Each row is a point. The window is the flat piece filled in between its corners: a triangle in 3 columns, a solid with four corners in 4, and so on. A path goes straight from each point to the next, and from the last back to the first. List the points from which the path goes on through the window.
In the rows, 128 means zero.

Window (4 x 4)
[[170  35 104 138]
 [ 94 160 158  77]
 [115 111  94 133]
 [100 165 157 134]]
Path:
(1): [ 84 137 130 125]
(2): [109 169 138 108]
(3): [157 200 163 123]
(4): [ 55 113 138 137]
(5): [ 99  99 145  91]
(6): [143 120 114 100]
(7): [152 152 146  53]
(8): [100 124 154 107]
(9): [ 74  80 106 150]
(10): [160 157 131  81]
(11): [212  67 123 122]
(12): [ 87  52  88 149]
(13): [ 57 118 133 164]
(14): [125 149 106  96]
(15): [147 183  99 135]
(16): [ 77 136 180 131]
Through the window after points: 3, 9, 11, 15

Window (6 x 6)
[[110 144 167 178 144 171]
 [197 150  68 164 202 116]
 [ 86 109 143 167 131 123]
 [ 74 115 106 170  69 165]
 [110 111 155 141 153 180]
 [134 161 155 110 145 118]]
Path:
(1): [147 126 150 245  99 106]
(2): [115 126  79 100 206 174]
(3): [127 170 101 157 173 150]
(4): [200  89 100 175 160 106]
(5): [169  99 165 133 141 121]
(6): [ 76 146 134 152 137 137]
(7): [113 133 130 140 163 144]
(8): [176 107 153 190 162 131]
Through the window after points: 3, 5

Window (6 x 6)
[[155 169 132 143  73 124]
 [146 119 137 142 122 114]
 [154 171 183  66 176  43]
 [130 111 136 110 132 197]
 [ 96 114 143 131  85 161]
 [ 96 155  69 138  84 115]]
Path:
(1): [146 160 144 210  93  85]
(2): [ 84 187 172 142 112 108]
(3): [191  76 114 105 136 111]
(4): [153  88 115 101  58 161]
(5): [113 188 149 138 160 165]
(6): [150 175 160 147 102 126]
(7): [144 100  85  80 105  75]
(8): [144 119 108 107  88 114]
(9): [140 169 153 138 145 117]
(10): [ 65 204 162 152 104 109]
(11): [221  80 144  69 172  76]
(12): [134 134 118 105  47 140]
(13): [ 85 120 110 176 143 174]
(14): [ 99 140 124 165 130 171]
(15): [136  96 147  68 111 163]
(16): [146 159 125 100  77 148]
Through the window after points: 2, 6, 10, 16

Window (8 x 8)
[[188  50 202 123  86 105 158  20]
 [ 81 168 154 130  89 122  94 121]
 [169 111 163 176  69 151 151  62]
 [114 156  96 121 131 143  99 154]
 [138 122 197 169 201  64 128 114]
 [119 179 133 122 136 101 165 144]
 [132 131 197 127 163 143 147  95]
 [149 204 147 113 134 124 106 200]]
Path:
(1): [146 189  64 121 154 126  70 110]
(2): [122 101 187 135 121 123 150 130]
(3): [103  76 158 144 108 124 186 124]
(4): [134 193 146 114 129 128 119 125]
(5): [124 163 164 105 143 106 140  95]
(6): [142 113 177 147 138 131 116 157]
(7): [118 116 195 159 150 110 135 133]
(8): [150 135 179 136 170 106 122  83]
(9): [182 177 143 158 161 127  97  93]
(10): [ 83 125 198 113 121  80 152 198]
(11): [152  77 178 129 110  81 120 184]
(12): [126 207 150 128 138 170 119  43]
Through the window after points: 1, 9

Window (9 x 9)
[[ 91 138 120  99 128 118 138 151 134]
 [122 150 155 118 146 218 105 140 125]
 [104  83 106 137 131  99 138 146  83]
 [117 146  52 150 114  88 129 164  96]
 [120 104  94 118 153 165 132 138 149]
 [ 92 133 152 145 117 201 118 101 166]
 [124 202 110  93 185 125  66  21 113]
 [162 184 154 135 197  76 156  20 143]
 [128 106 135 133 130 134  91 157 149]]
Path:
(1): [125 126 122 114  80 112 148 128  88]
(2): [110 138 102 141 249 147  81  89 156]
(3): [102 155 120 131 193 141  98 119 130]
(4): [113 123 124  83  60 124 155 133 120]
(5): [148 153 133 118 147 129 151  88 126]
(6): [ 86 178 135 164 214  66  86  71 155]
(7): [ 86 132 120 136 149 112 116 147  99]
(8): [143 151  66 105  98 121 146 141 153]
(9): [171 151 163  90 127 148 119 123 123]
(10): [ 19 117  42 170 174 144 139 115 138]
(11): [112 126 130 153 176 132 119 121 141]
(12): [123 161  89  91 107 141 146 101  99]
(13): [185 173 109  83 148 130 135  72 129]
(14): [103 129 117 155 157 113 128 119 135]
(15): [104 161 120 142 161 139 132 100 133]
(16): [135 126 119 104 140 139 113 102 114]
Through the window after points: 1, 3, 5, 7, 13

Window (11 x 11)
[[109  90 159 102 249 194 116 141  60  60 131]
 [166 141 105 132 125 115 145 118  90 123 142]
 [160 172 121 120 136 133 106 111 144 160 149]
 [129  54 102 103 155 104 133 113 135  94 135]
 [230 180 114 131 128 147 139 240 216 119 113]
 [146 118 143 123 154 195 129  97 100 127 105]
 [128 136 173 128 132  80 139 123 110 141 108]
 [121 110 139 113 119 129 154 164 138 116 157]
 [122 113 132 132 107 116  95 119 112  96 127]
 [122 131 125  67 128 135 121 133 104 118 102]
 [ 72 136 125 135 153 114 144 123 106 112 101]]
Path:
(1): [135 127 131  99 135 137 164 122 161 104 139]
(2): [173 169 120  88 161 117 160 128 120  50 119]
(3): [128 108 129 118 126 138 120 159 125 135 117]
(4): [169 102  97 153 116  98  88 179 115 146 114]
(5): [137 163 151 101 125 149 163 104 153 106 132]
(6): [149 149 144 103 133 101 135 130 134  76 116]
(7): [163  92  97 132 171 174 120 177 151 149 141]
(8): [138  79 133 147 147 131  88 128  55 137  91]
(9): [132 161 124  95 148 135 143 131 149  88 134]
(10): [111 152 146  71 133 139 132 120 151  75 118]
(11): [172  95 108 179 172 157 141 150  92 175 117]
(12): [154 132 141 141 157 120  93 196  67 154 106]
Through the window after points: 6

Window (11 x 11)
[[156 126 177 163 197 133 161 120 177 139 161]
 [106 190 144  77 156 197 117 170  79 184 105]
 [ 47 135  66  90  81 122 112 190  67 102  75]
 [161 200 126  88 162  79 119 204 127  45 133]
 [127 117  39  67  87 122 166 152  94 151  90]
 [123 150  81 169  88 163 154 126 100 158  92]
 [144 183 125 115 169 101  91  81 195 129 158]
 [152 130  87 142 154  39 119 127 115 178 176]
 [106 170 102 108 136  36 180  78 133 133 131]
 [ 92 139 177 119  85 130  77 123  34  38 175]
 [ 92 188 158 117  64 150 185 146 184 114 139]]
Path:
(1): [100 150  77  99 126 135 145 161  99 136 126]
(2): [122 202  47  83 131 133 147 128 114 127 203]
(3): [134  93 174 167 147  91 102 139  92 150  77]
(4): [140 149 144 102 122  86 116 154  90 100 129]
(5): [100 188  86 116 140 117 136 140 128  81 160]
(6): [ 98 158  49 114 155 141 133 202 119  97 179]
(7): [143 131 160 114 113  98 125  95  96 133  81]
(8): [130 126 156 102 120  85 123 153 136 131 136]
(9): [121 165 127 133 179 141 144 121 135 111 151]
(10): [118 164 105 129 143 131 146 164 143  96 183]
(11): [125 147 182  89 107  88 134  96 129 140  93]
(12): [153 138 108  83  92  94 139 137 113 122 101]
Through the window after points: 4, 12

Window (12 x 12)
[[124 132  94 188  90  68 150  67 160  91 111 169]
 [108 227 114 139 172 152 118 192 171 126 133 185]
 [151  94  89 159 159  52 131  86 151 138 118 143]
 [ 62 187  80 168 158  52 105 137 135 100 143 182]
 [ 72 156 172 103 160 140 119 182 149 112  81 147]
 [142 110 103 157  77  51 106 130 138 123 147 159]
 [ 74 176 113 144 150  87 142 166 209 108 163 135]
 [144  68  84  44 155 191 109 135 122  46  88  86]
 [ 94 103  82  24 147 179 139 186 160 108  60 150]
 [ 57 122 136  65 160 210 137 158 133 134 138 175]
 [151  88  82 174 108  57 198 113  82 100 126 141]
 [128  86  57 119  91 128 154  86  74 139  88  74]]
Path:
(1): [103  90  72 157 105 159 118 165 124 151  74 140]
(2): [130 158 111  62 153  62 168  76 158  66 141 137]
(3): [162 177  79 104 116  67 148  91  94 105 130 128]
(4): [ 86  68  86 156 128 125 151 145 151 116 108 149]
(5): [102 106  60 155 118  88 141 132 130 106 108 151]
(6): [136 112 136 119 134  80 143 104 119 106 133 135]
(7): [129 148  79 103 103 103 136  93 113 120 115 148]
(8): [113  82 109 169 131  91 154 156 125 111 123 127]
(9): [130  76 102 174 110 180  82 177 159 118 114 138]
(10): [ 96 117  91  54 146 113 158 120 124  95  95 128]
(11): [104 162 115  86 149  92 158  82 151 128 113 179]
(12): [ 92 107 100 149 129 142 122 183 134 127 116 129]
Through the window after points: 1, 7

Window (14 x 14)
[[ 74 146  89  94 157 124  77 119 116  39 152 133  93 106]
 [170 153 181  57 144 143 124 113 146 144 177 148 132  90]
 [115  92  90 111 104 166 153 195  99  64 120 101 120 110]
 [146 143 203 178 131 132 142 128 147 166 130 173 128 174]
 [176 215 121 142 156 120 162 125 146 215 162 128 128 151]
 [174 180 130 177 144 140 118  92  72 169 147 137 114  99]
 [180 117 107 144 177 114 108 105 183 108  99  88 135 170]
 [ 63  71 107  97 160 111 159  93 129 156 188  77 140  90]
 [146  86 150 152  90 158 188  93 149 111 137 131  34 135]
 [142 136 160  93 147 131 170 136  23 124 139 174 107 121]
 [162 170 120 142 124 119 145 154 187 147  41  94 123 127]
 [154 136 120 163  74  69 103  51 156 127 163 166 104 181]
 [ 98 124  98 110 110 140 216  43 130 110 181  17 146 112]
 [139 143 145  40 119 185  82 102 124 124 132 165 105 145]]
Path:
(1): [122 109 159 131 134 195 172 127 186 110 117 209 166 115]
(2): [158 158 111 105 130 101  94  95 112 150 154  61  78 147]
(3): [126 146 145 107 133  95 135 139 102 134 169  58 102 127]
(4): [129 122 109 113 150 150 115  87 153 101 131 169 127 120]
(5): [ 88 154 153 123 159 175 171  62 151  92  83 187 130 108]
(6): [171 119 128 133 105 108 114 139 127 138 146  93 102 148]
(7): [128 120 171  84 119 112  15 124 133  62 194 102  58 150]
(8): [119 160  88 118 151 156 200 101 123 143 104 171 157 101]
Through the window after points: 3, 7

Window (14 x 14)
[[193 109 168 117 109  94 106 191 168 144 205 120 107 129]
 [153  87 165  61 103 172  87 171 118 151 157 134 128 147]
 [132 107 161 222 140  74 139 144 108  90  45 163 144  43]
 [144 191  74  54 169 103  88 100 109  81 145 171  84 105]
 [138 113 139 137  70 124  84 150 102 171 207  85 110 107]
 [138  78 159 140  97 130  30 140 171 155 193 142 174 124]
 [ 65 143  57  54 129  97 159  99 169  75 108 174 105 124]
 [137  84 133 237 142  54 125  81 112  65  27 115 168 147]
 [119 151  79  84 123  91 121  76 138 153 120 218  59 153]
 [138 185  73 103 122 138  98 170 157 145 122 148 116 136]
 [176 112 118 194 180  68 168  92 101 138  81 127 197  68]
 [118  58 117 138 149 127  80 220 118 145 189 143 124 141]
 [135 121  90  79 159 119  84  99 172 150 115 116  64 101]
 [ 91 123 184 191 175  33 124 138 106 127  58 121 181 113]]
Path:
(1): [138 166 154 146 152 123 113  88 132 129 103 138  93 113]
(2): [124 106 151 231 170 176 104  99 111 173 162 113  83  87]
(3): [149 119 121 102 119  66 102 167 142  99 105 144 168 120]
(4): [140  99 103 117 147  56 115 129 105 141  66 141 145  90]
(5): [103 157 169 182 148 108 107 122 138  93 147 142 120 145]
(6): [149 156 124 136 169 126 153 114 147 130 124 147 118 141]
(7): [126 108  93 126 117  66  92 135 106 113  94 136 121  81]
(8): [186 131 114 110 124  76  96 150 130 159 109 140 141 113]
(9): [ 89 120 132 161 149 118 112 105 122 101 137 158  99 124]
(10): [121 161 180 197  94 176 163  94 170 103 166 156 163 113]
(11): [131  80 100 116 145  60  88 154 119 144  93 137 118 118]
(12): [132 106 111 135 124  72 119 142 131 119 105 144 160 109]
Through the window after points: 4
